Each row of a before or after table is a point. The points were changed in one or more steps. Then noise was added and the rows were shuffled. The steps act on how far a point lies along the listed directions, d1 being the first. What was done? A step turns or swaps two directions, mirrors them in a line or flattens them onto one, adds a multiple of one to another, or multiplies one. Angles are multiples of 10 degrees, from the lower direction toward the higher: turns from -170 to 170, lines from 10 to 170 but not 90. Use the fewest steps. Two steps may share a direction if one is a turn and the other turns, adds or multiplies; they go together, in the order done. Otherwise the lowest direction goes first.

Directions:
(1): 27,-28
(2): 28,27
Before:
-11,-19
-7,9
20,20
13,18
-13,-23
-22,-50
16,-3
36,-41
1,-68
-29,-29
-23,-31
After (11 x 2):
34,57
6,57
11,-29
-10,-1
-10,39
55,17
-5,39
3,25
14,-12
2,-22
-4,27
Steps: mirror d1 and d2 in the line at 30 degrees

Directions:
(1): -2,-10,-29,-45
(2): 43,-21,24,-12
(3): 30,1,-39,24
(4): -17,-50,-5,15
Before:
36,6,-11,-4
12,-13,-45,-63
23,25,-24,16
-9,8,25,21
-33,24,-25,8
-11,8,-24,40
7,18,-2,46
-31,47,4,-15
-33,16,16,3
After (9 x 4):
-45,25,-33,11
19,-11,-48,6
-20,-26,9,6
40,57,-8,-35
-56,8,-19,-32
-47,1,11,-10
-18,4,-38,41
-6,-30,-33,30
41,-12,-19,-5
Steps: mirror d1 and d4 in the line at 140 degrees; multiply d2 by 1.3; multiply d3 by 1.3

Directions:
(1): 19,15,21,24,-7,5,57,42,13
(2): 38,39,18,2,26,43,-8,-29,-7
Before, 11 rows:
73,65,37,35,26,47,55,27,27
5,13,-5,-1,10,5,-2,-5,-7
-13,-24,-27,-15,13,5,-66,-34,-13
-8,-18,-9,0,-18,-51,-19,4,-20
-6,-5,-19,-19,20,20,-4,5,-2
-29,-36,-34,-32,-7,-30,-57,-52,-11
-47,-49,-26,-21,-33,-47,1,5,-4
14,28,18,15,8,12,46,7,11
37,36,45,26,14,13,67,55,16
12,31,-14,10,3,13,-9,-1,-9
15,21,-17,-2,-2,23,-15,-7,-2
After (11 x 9):
20,19,-6,-26,29,23,-49,-83,-21
1,-1,-12,-6,-4,-34,-45,-24,-30
12,29,-6,22,-14,6,13,20,-2
-3,9,2,7,6,-1,14,7,-5
-33,-31,-27,-46,-2,-9,-52,-59,-19
25,11,0,-3,35,50,-36,-35,-20
-16,-26,17,17,-16,-52,56,78,16
14,10,15,37,-19,-19,87,89,38
-5,0,-20,-12,24,25,-1,12,3
-13,1,0,12,-11,-16,46,27,14
17,29,-6,5,-4,26,9,12,5
Steps: turn d1 and d2 by -60 degrees
